Each row of a before or after table is a point. One or more steps were done to the points. Then noise was added and the rows were shuffled. The steps act on how far a point lies along the listed directions, d1 being the first. Name the steps. A step turns or swaps two directions, mirrors them in a line or flattens them onto one, adds a multiple of one to another, or multiplies one. Angles are multiples of 10 degrees, from the lower direction toward the higher: turns from -170 to 170, lines from 10 to 170 but not 90. Use the fewest steps. Two steps may share a direction if one is a turn and the other turns, adds or multiplies; they go together, in the order done. Otherwise the lowest direction goes first.
(in the rows, 128 means zero)

Directions:
(1): [161 116  88]
(2): [102 162  96]
Before (11 x 3):
[[141 129 146]
 [159  99 147]
 [124 116 178]
 [120 147  66]
 [144 124 109]
 [138 116 110]
 [131 125  93]
 [146  91 213]
 [122 119 157]
 [168 106 123]
 [132  90 205]]
After:
[[128 143 109]
 [203  71 141]
 [146 127 129]
 [190  67 144]
 [121 132 104]
 [108 143 105]
 [143 105 140]
 [160 109 105]
 [151 130  89]
 [163  97 150]
 [ 76 167 110]]
Steps: turn d1 and d2 by 60 degrees

Directions:
(1): [131 148 101 180]
(2): [136 168 174 136]
(3): [ 67 139 129 128]
(4): [121  87 160 161]
Before, 14 rows:
[[ 70 168 160 137]
 [ 89 145 144 127]
 [162  87  81 145]
 [127 123 105 153]
 [ 79 146 160  44]
 [ 74 133 147 122]
 [100 199 122 123]
 [119 156 113 161]
 [104 124 135 109]
 [ 86 113 115 114]
 [166 118 107  84]
 [ 97 169 100 142]
 [129 127 140 124]
 [111 152 126 157]]
After, 14 rows:
[[129 134 104 105]
 [ 77 152 149 149]
 [ 93 151 187  88]
 [ 88 119 121 137]
 [104 122 140 145]
 [164  94  63 107]
 [113 162 134 105]
 [ 74 183 174 133]
 [158  69 131 127]
 [ 90 154 152 135]
 [ 93 145 146  84]
 [120 156 129  91]
 [ 72  98 202 174]
 [129 130 134 139]]
Steps: turn d1 and d4 by -110 degrees; add 0.3 times d3 to d2

Directions:
(1): [122 122 152  61 135 147 174 126]
(2): [145 131  71  87 122  89 118 155]
Before (11 x 8):
[[135 132  46 152 129  77  82 147]
 [151 132  91 102 119  99 142 170]
 [157 117  78 117 136  95 118 147]
 [122 133 183  94 134 182 161  84]
 [153 101  55  82 139  74 112 188]
 [ 94 132 173  70 144 181 197 111]
 [127 130 158 186 138 159 133  94]
 [152 155  53 138 134  86 100 144]
 [131 127 162  89 138 157 171 139]
 [139 134 111  38 130 127 174 143]
 [157 145  80 134 133  92  93 164]]
After, 11 rows:
[[ 96 134 170  64 144 178 198 112]
 [129 133 166  69 135 169 164  94]
 [125 133 156  96 132 155 170 119]
 [139 131 117 132 135 133 140 117]
 [147 116 106 156 138 112 115 131]
 [150 145 104 165 135 108  89 151]
 [144 152  83 176 136 106  97 129]
 [130 126 166  91 136 161 169 139]
 [139 132 125 147 122 122 136 151]
 [135 100 113 157 144 112 103 158]
 [128 130  70 183 131  92  79 134]]
Steps: flatten d1 and d2 onto the line at 160 degrees

Directions:
(1): [ 92  67 113 178 135 114 122 114 147]
(2): [188 101 132 136  86  88 128 153 143]
(3): [165 130 106 136 202 125 107 149 147]
Before:
[[139 131 135 129 145 122 120 113 132]
 [123 132 142 115  76 103 144 130 130]
 [109  88 121 152 109 109 126 113 143]
 [139  98 132 138  95  95 122 150 136]
 [126 122 131 132 123 131 109 130 124]
 [163 137 134 114 103 113 127 145 141]
 [ 87 104 122 160 139 127 126 106 119]
 [113 134 133 116  86 117 140 128 118]
 [157 145 137 115  60 104 141 128 116]
 [135  79 126 157  81  96 127 141 137]
 [138 150 114 122 140 142 120 146 121]
 [ 96 107 111 151 147 132 128 107 120]
 [106 101 121 154 163 125 108 137 143]
 [ 73 110 139 141 105 133 145  99 113]]
After:
[[133 127 132 126 128 130 107 135 125]
 [108 171 113 109 187 165 125 113 104]
 [192  60 111 178  77  54 124 147 160]
 [215  93 129 134  90  64 117 183 150]
 [ 99 138 124 128 105 142 131 128 113]
 [128 174 138  94 151 149 121 144 114]
 [247  91 120 142  98  65 111 195 158]
 [183 130 116 120 152 107 112 148 146]
 [178  87 135 144  62  77 129 151 156]
 [ 97 139 110 140 220 154 119 116 127]
 [159  82 119 155 119  74 126 152 159]
 [132 138 141 122 123 126 125 105 124]
 [112 170 119 122 199 155 117 119 109]
 [130  99 107 149 136 101 122 140 145]]
Steps: turn d1 and d3 by 130 degrees; multiply d2 by 2.5
